Rows are points. To make a cloud, some directions were put in groups of two or more. Within a group, all points are equally far from the middle, so they leave a hole (a ring in 2 directions, a hollow ball in 3). The other directions are filled evenly. Then the cloud was stretched, turned, moved and blurred a little. How many holes are there, and how many directions does each take, smallest first?

Cloud:
[[-2.6  2.5]
 [ 1.7  2.1]
 [-4.5 -1.3]
 [ 3.3  0.3]
 [-0.6 -6.0]
 [ 2.2  1.8]
 [-0.7 -6.0]
 [-4.3 -0.3]
 [ 3.8 -1.5]
 [-4.4 -1.1]
 [ 3.7 -3.1]
 [ 2.1  1.9]
 [-4.4 -1.3]]
Holes: 1 (2)

Cloud:
[[ 4.5  2.6]
 [-3.8  0.1]
 [ 0.2  4.4]
 [-3.0  2.2]
 [ 3.8 -2.4]
 [-3.5 -1.6]
 [ 1.3 -3.8]
 [ 2.0  4.3]
 [-1.7 -3.6]
 [-2.9  2.3]
 [ 0.6 -3.9]
 [ 4.8  1.8]
 [ 3.4  3.7]
 [-1.4  3.8]]
Holes: 1 (2)

Cloud:
[[-0.3  0.4  4.6]
 [ 3.7  2.7 -2.0]
 [ 0.1  1.9 -4.5]
 [ 2.9  3.9 -2.2]
 [-2.7  1.4 -3.8]
 [-1.0 -0.9 -6.6]
 [-2.9  1.7 -3.2]
 [ 1.9  0.1 -5.3]
 [-3.5  4.3  3.0]
 [ 0.4  1.1 -5.1]
 [-4.2 -0.4  0.4]
 [ 4.5  2.2  3.2]
 [ 3.4  2.1 -2.7]
 [-0.8 -2.6  2.3]
 [-0.2  4.9 -2.2]
 [ 4.3  1.4  2.8]
 [-4.7 -3.1 -1.9]
 [ 1.5 -0.8 -6.1]
 [ 4.1  2.3 -1.5]
 [ 3.4  2.1 -2.7]]
Holes: 1 (2)

Cloud (26 x 4):
[[-3.6  0.0 -2.1 -4.6]
 [ 0.4 -5.1 -3.5 -1.0]
 [ 1.8 -3.7  1.6 -4.7]
 [ 5.1  0.1  2.9  1.3]
 [ 4.2  2.9 -0.8 -4.5]
 [-0.9  4.6 -1.3  1.1]
 [ 0.2 -3.1  4.6  1.5]
 [ 2.7  4.1  3.0 -1.2]
 [ 0.0 -2.6 -5.5 -0.7]
 [ 2.6 -0.3  4.9  1.1]
 [-1.3 -5.2  2.8  0.6]
 [ 4.2 -4.4 -1.8 -2.4]
 [-3.7 -5.3 -0.8  0.9]
 [-1.1 -5.9  1.5 -0.4]
 [-0.4 -5.8 -2.2 -1.0]
 [-2.2 -5.0  2.1  1.7]
 [ 1.0  3.7 -3.6 -2.5]
 [ 5.1 -0.5  2.0  1.9]
 [ 2.5 -1.4  3.2  3.0]
 [ 3.1 -0.6 -2.9  2.9]
 [ 1.7 -0.4  5.4  0.6]
 [-2.9 -5.6 -1.5  0.1]
 [-5.9 -3.4 -1.4  0.9]
 [ 0.7  2.9 -3.9 -3.4]
 [ 2.4 -5.2 -2.2 -1.8]
 [ 2.7  4.1 -1.7 -3.4]]
Holes: 2 (2, 2)

Cloud:
[[-2.0 -6.7  2.6 -0.3]
 [ 3.3 -1.5 -1.0  5.9]
 [-1.4 -3.8  1.8 -0.9]
 [ 2.4 -0.4 -2.6 -1.9]
 [ 0.9  0.6  2.9  1.9]
 [-2.9  1.9 -1.9 -3.6]
 [ 0.0 -3.1  2.2 -1.3]
 [ 1.0 -7.1  3.5  0.6]
 [-2.1 -3.3  0.3 -6.9]
 [ 1.5  2.4  3.7 -3.0]
 [ 0.8 -4.7 -1.8  1.0]
 [-4.3 -6.6 -4.1 -1.6]
 [ 3.6  0.9  1.0  2.8]
 [ 4.9 -3.0 -1.8  1.9]
 [ 3.8  0.1  3.0  3.5]
 [ 2.6 -1.4 -1.0 -2.3]
 [ 0.0 -1.7  0.6  1.7]
 [ 5.7  0.1 -0.6  2.5]
 [-1.9  3.0 -2.8 -0.4]
 [-3.0  0.8 -3.6 -1.0]
 [ 1.8 -7.2  3.1 -1.3]
 [ 2.7 -0.6  5.5 -4.6]
 [ 3.8 -1.4  3.4  6.8]
 [-2.8 -2.3  0.6 -5.6]
 [-4.4 -1.6  3.5 -0.4]
 [ 2.0 -2.6  1.7  3.7]
 [ 4.4  0.7  1.5  1.4]
 [-1.6  0.5 -4.8 -4.0]]
Holes: 0

Cloud (46 x 6):
[[ 0.0 -1.3 -0.9  3.8 -2.5  0.0]
 [ 1.2 -3.8 -0.5 -5.4  2.4 -2.1]
 [-3.0 -1.4  0.5  1.8 -0.5 -6.9]
 [-4.9 -4.8 -1.6 -2.6 -0.5 -1.3]
 [-2.4 -3.4  2.2 -0.8 -3.8 -1.9]
 [-3.9  0.3 -4.9 -0.1  0.9 -1.4]
 [ 2.2 -2.4  1.1 -2.7  2.0 -4.3]
 [ 3.7 -3.5  5.5  3.7 -1.9 -3.2]
 [-2.2  1.0 -4.1  2.8  1.4 -1.5]
 [-2.4 -3.0  6.8 -0.2  2.7 -5.7]
 [ 4.5  1.0 -4.4  2.3  3.7  0.5]
 [ 4.1 -4.7  1.3 -2.8 -1.2  2.6]
 [ 5.0 -3.1 -0.3 -2.2  0.0 -7.5]
 [ 3.0  1.7  6.3 -3.0 -1.0 -2.2]
 [ 0.2 -2.6  0.0  2.8 -0.4 -0.3]
 [ 0.1  4.1  0.7 -3.0 -2.2 -1.4]
 [-1.3 -0.1 -1.0  2.0 -4.0  2.1]
 [ 3.8  2.1  1.5  5.3  1.5  0.0]
 [ 3.8 -3.0  5.4 -3.9  3.6 -0.6]
 [ 2.8 -1.9  1.1  2.9  1.8 -1.6]
 [ 0.8 -5.5 -2.3  0.6  3.4 -5.6]
 [-4.3 -4.9  1.2 -4.3  2.1 -3.3]
 [ 3.1  5.2  0.2 -0.8 -3.2 -3.9]
 [ 0.4 -3.7  4.7  8.7 -1.9 -2.3]
 [ 1.7  5.7  4.6  2.8  1.1 -4.5]
 [ 3.7 -0.1  6.0 -3.7 -4.7 -5.7]
 [-2.7  0.2  4.4 -1.9 -0.2 -4.6]
 [-0.7  5.0  5.2 -1.6 -4.4 -2.7]
 [-2.9 -1.0  6.2 -3.7  1.0 -1.9]
 [ 2.6  1.4 -1.5  1.2 -1.1  2.5]
 [-0.6 -1.1 -0.4  0.4 -4.7 -1.9]
 [ 4.3  0.4 -1.9 -1.2 -0.1 -2.1]
 [ 3.1 -2.9  0.4 -1.7 -1.0  3.6]
 [-0.4 -1.6 -1.2  2.7  4.6  0.1]
 [ 2.2  3.2 -4.2  3.4 -0.1 -1.7]
 [ 0.8  1.4 -0.8  1.5 -1.5  3.9]
 [-3.1  0.5 -4.2 -2.0 -1.3 -2.9]
 [ 5.0 -2.5  3.2 -1.6 -1.2 -1.8]
 [ 0.9  4.9  4.0  0.5  3.2 -5.0]
 [ 3.1  1.5  3.2 -1.9 -1.7 -2.2]
 [ 4.9 -0.6 -0.6  0.7 -2.5 -1.8]
 [ 3.8 -4.0  1.2 -2.8  3.2 -1.9]
 [ 1.0  0.2 -2.1 -4.4  1.6 -2.9]
 [-0.8  3.7  4.2  5.4 -2.9 -3.5]
 [ 2.2  3.6 -3.6 -1.6  0.8 -3.3]
 [ 4.3  1.0  5.0  7.1 -0.9 -2.5]]
Holes: 0

Cloud, 87 rows:
[[ 4.4 -2.2 -2.3 -1.4  2.1  3.4  3.6  3.4]
 [ 0.8  1.6  3.6  1.2  1.9  1.7 -3.9  0.6]
 [ 0.2 -2.4 -4.3 -0.8  4.1 -0.5  5.8 -1.1]
 [ 5.3  0.5  1.4 -6.1  4.2 -2.2  4.1 -2.2]
 [-5.9  0.8  0.2 -0.1 -0.2  3.0  0.1 -0.2]
 [-2.0  2.6 -0.4 -6.9  3.1  1.8 -0.3 -0.5]
 [ 0.4 -1.7 -0.6  2.0  3.2  3.5  5.2 -5.4]
 [-0.5  2.1  0.8 -7.0  3.5 -0.3  3.2 -1.0]
 [ 2.5 -2.1 -3.4 -6.1  1.1 -2.0 -5.7  2.2]
 [ 4.0  0.7  1.4 -2.9  3.0 -3.0  2.1  2.8]
 [ 9.2 -1.1  0.4 -4.1  0.3 -1.1 -0.5 -2.5]
 [ 1.9  0.1 -2.5 -3.2  2.4 -5.6  3.0  3.1]
 [ 5.1 -0.3 -0.4  2.2 -0.9  0.1 -2.9 -4.9]
 [-0.5 -2.3 -1.5 -3.5 -0.1  4.0 -0.3 -2.2]
 [ 6.1  0.8 -1.9  3.3 -0.5  4.1  0.5 -1.4]
 [-3.4  5.0 -1.6  1.9 -1.4 -1.1  1.5 -1.4]
 [ 3.6  0.0 -5.8  5.1 -0.3 -0.1  0.6  1.2]
 [ 5.0 -1.7  0.8  1.8 -3.2 -4.6  4.6 -1.1]
 [ 0.5  3.5 -4.3 -2.9 -0.6  4.0 -2.4  1.4]
 [ 1.8  1.1  1.8  4.6  0.5  4.8  2.8 -5.6]
 [-5.8 -2.0 -1.2  2.9  2.5 -1.3 -0.3 -0.2]
 [-2.8 -2.0 -3.0  2.2 -3.1 -1.1  5.4 -5.0]
 [ 7.1 -2.7 -1.6 -4.8  0.4  1.6  2.1 -0.4]
 [ 0.2  1.2 -0.6  1.3  0.5  3.4 10.4 -2.5]
 [ 6.0 -3.7 -2.2 -5.2  2.9 -1.3  1.7 -1.7]
 [-3.7 -1.3  0.0 -0.6  4.5 -4.0  1.5 -3.8]
 [ 0.7 -4.2 -1.7  5.7  0.8  2.4  2.0  2.1]
 [ 1.7 -4.3  2.6  0.9 -2.6  0.3 -0.3  1.8]
 [-2.9  0.9 -5.0  2.2 -1.4  5.2 -1.5  0.1]
 [ 0.5 -3.9  1.1  0.2  1.8  2.3 -4.2 -6.2]
 [-0.3 -0.1 -1.3 -2.2 -2.2  0.8 -3.0 -5.1]
 [-1.3 -2.5  1.1  1.7  3.4 -5.4 -5.8 -4.2]
 [ 2.3 -1.3  1.0  0.9 -0.4 -3.9 -2.6  4.6]
 [-0.8 -6.0  0.1  3.1  3.5 -0.4 -0.5 -0.4]
 [ 0.0 -4.9 -1.1 -0.4 -2.0 -3.2  3.6  1.6]
 [ 6.2 -3.0  0.2  1.6  1.7 -5.5 -1.9 -0.5]
 [ 5.0 -0.7  0.2  2.3 -4.7 -3.6  0.8 -1.5]
 [ 2.5  3.2  0.3  2.3 -1.7  3.8  2.4  2.4]
 [-0.1 -1.7  0.5  1.5 -2.3 -5.1  8.1  0.8]
 [-2.8 -0.6 -1.4 -5.4 -0.9 -2.6 -1.6  1.5]
 [-3.8 -3.8 -2.5  4.0  0.9  2.0  1.1  1.0]
 [-3.3 -2.6 -1.7  7.2 -1.6 -2.6  0.6 -4.0]
 [ 2.8  2.9 -1.6 -2.7  1.4  3.0 -5.1  1.8]
 [-1.5 -0.9  4.2 -0.6  0.5 -2.4  5.4 -1.9]
 [ 5.8 -3.6  2.3  1.4  4.9  3.5 -1.1 -2.9]
 [-6.7 -0.6 -0.6  2.9  0.5 -2.4 -0.2 -0.8]
 [ 0.6  4.8 -1.1 -1.0  0.6  2.3  0.2 -4.9]
 [ 1.8  1.3  4.6  0.3  0.4  0.7 -3.2  1.4]
 [-3.7 -0.1 -3.2  3.1 -2.7 -2.5  4.6 -5.7]
 [-0.2 -2.6  2.9  3.4 -2.2  0.8 -3.0  2.0]
 [ 5.4  3.7 -3.2 -0.5 -0.7  4.1  0.9  0.4]
 [ 0.0  4.6 -1.6 -0.5 -4.4  3.3 -0.1 -3.9]
 [-0.8  0.7 -6.0 -1.1  1.8  3.3 -1.9  0.4]
 [ 0.3  3.0 -1.6 -5.2  1.9 -3.5  3.3  0.9]
 [ 3.3  3.4 -4.1 -2.4 -5.2  3.3  1.4  3.5]
 [ 1.9  4.3 -1.2 -7.0  2.4 -0.1  1.3 -0.4]
 [ 0.1 -1.7 -1.7  2.4  3.0  3.6  5.9  1.3]
 [-1.3  2.9 -5.8  1.0 -0.1  4.7  4.9 -4.3]
 [-3.1  2.1  1.3  2.0 -2.4  1.7  2.7 -7.5]
 [-2.0  0.2  0.9 -3.9  2.7 -3.3  5.0 -0.7]
 [-2.1  0.0 -3.9  2.2 -2.7  3.6 -3.5 -0.3]
 [ 2.3  0.4 -4.4 -0.2 -3.0  0.5 -3.6  4.1]
 [ 0.8  2.5  0.7 -2.1 -4.2  0.1  8.4  1.5]
 [ 1.4 -0.4 -3.6 -1.5 -0.3 -5.9  1.9  5.0]
 [-2.9 -0.7 -5.7  1.3  3.5  0.7  4.6 -1.4]
 [ 2.0 -1.4  4.9 -2.8  2.0  5.8 -1.2 -1.7]
 [-1.1  2.6 -0.5 -5.6 -2.6 -3.0 -1.0  0.3]
 [-0.2  1.5 -0.2 -2.8  0.1  4.2 -0.9 -6.7]
 [ 1.8 -2.9 -0.9 -0.8 -1.9 -1.8  6.9 -3.5]
 [ 0.3 -1.7  1.2 -2.0  1.4  5.0 -3.0 -6.1]
 [-4.1 -1.6 -2.5  3.9 -4.8  1.9  0.3 -2.9]
 [-1.2 -1.2  1.0  4.3  0.0 -4.7 -4.4  0.2]
 [ 0.8 -1.8  2.4  0.1  1.2 -2.8  2.8  3.5]
 [-1.2  3.7 -2.8 -5.6 -1.9  0.7  2.8  2.6]
 [ 6.3 -0.2 -3.3 -5.3 -2.0  0.7 -0.1 -0.3]
 [ 4.5 -2.5 -0.3 -3.1 -0.6  2.0  0.0  4.7]
 [ 1.5 -0.1 -4.4 -4.1  4.7  1.6  4.5 -0.2]
 [-4.0 -1.2 -4.2  3.6 -2.5  3.7 -1.2 -0.2]
 [ 3.8 -5.2  3.1 -0.2 -0.7  0.0  1.1 -3.4]
 [-0.8 -0.3  4.4  1.4  0.1  0.0 -1.7 -8.6]
 [-2.5  4.2 -3.2 -2.5 -0.8  1.2  9.2 -1.4]
 [ 1.6  0.8 -3.1  3.3 -3.1 -6.5  2.5  0.5]
 [ 1.2 -4.0  2.0  0.3  2.1  4.0 -4.9 -5.1]
 [ 2.7  1.3 -4.3 -5.3 -0.6  3.4  2.4 -2.6]
 [ 6.5  0.6  2.1  0.1 -0.4  5.2 -1.8 -1.6]
 [-1.2 -2.8 -2.7 -2.2  5.5  2.4 -3.1 -1.3]
 [ 2.4  4.3 -0.1 -2.0 -4.8 -2.2  3.4  0.3]]
Holes: 2 (3, 4)
